Each point is reached from the start by the listed moves, each made 0, 1 or 2 times, or once backwards (-1), plus a little noise. Say if it took an odd or an even number of moves. Then give how often each move was made.
In the rows, 128 means zero.

Moves:
(1): [154 122  99 145 150 172]
(2): [159 155 146 125 121 151]
(3): [183  37 147 113 118 146]
Start: [117 152  99  98 126 189]
Points:
[155 217 165  77  92 194] -> odd (-1, 2, 0)
[153  76 141  64  85 168] -> even (-1, 0, 1)
[111 155  98  92 122 195] -> even (0, 0, 0)

Moves:
(1): [147 117 119 146 125 128 143 132 122 123 120 124]
(2): [120 137 130 123 114 131 137 132 117 121 142 110]
(3): [137 139 145 122 134 140 125 131 125 115 109 125]
(4): [126 125 139 137 115 117 126 125 131 129 121 118]
(5): [120 122 123 141 143 117 113 139 114 103 126 130]
(6): [131 121 134 138 121 144 124 125 124 130 138 132]
(7): [110 127 137 137 136 133 148 132 138 129 123 137]
(8): [143 135 145 119 116 125 129 153 132 140 136 143]
(9): [136 133 124 145 129 134 125 136 149 116 134 131]
(10): [139 133 138 132 149 126 130 127 116 132 141 121]
(11): [131 121 136 125 118 117 131 112 127 116 137 140]
(12): [132 144 123 134 116 121 129 126 109 130 117 154]
Start: [125 125 140 116 123 134 128 143 123 135 131 143]
Points:
[149 153 197  66 109 127  62 202 116 142  71 165] -> even (-1, -1, 2, 1, 1, 0, -1, 2, -1, -1, -1, 0)
[204 155 162 202 156 158 139 182  45   7 154 143] -> even (2, 2, 2, -1, 2, 1, 0, 0, 2, 2, 1, 1)
[186 119 127 152  62 124 122 128  63 134  48 189] -> odd (2, -1, 1, 1, 0, 1, -1, 0, -1, -1, 0, 2)
[103  76 110 180 106 114  99 110 152  93 130 168] -> odd (0, -1, -1, 1, 1, 1, 0, -1, 1, -1, 1, 0)
[ 71 146 172 113  95 186 149 139  94 107  81  80] -> odd (0, 2, 2, 1, 0, 1, 1, -1, -1, -1, -1, 0)
[134 154 202 124  81 154 138 193 171 123 196 189] -> odd (-1, 1, 0, 0, 0, 1, 1, 2, 2, 0, 1, 0)
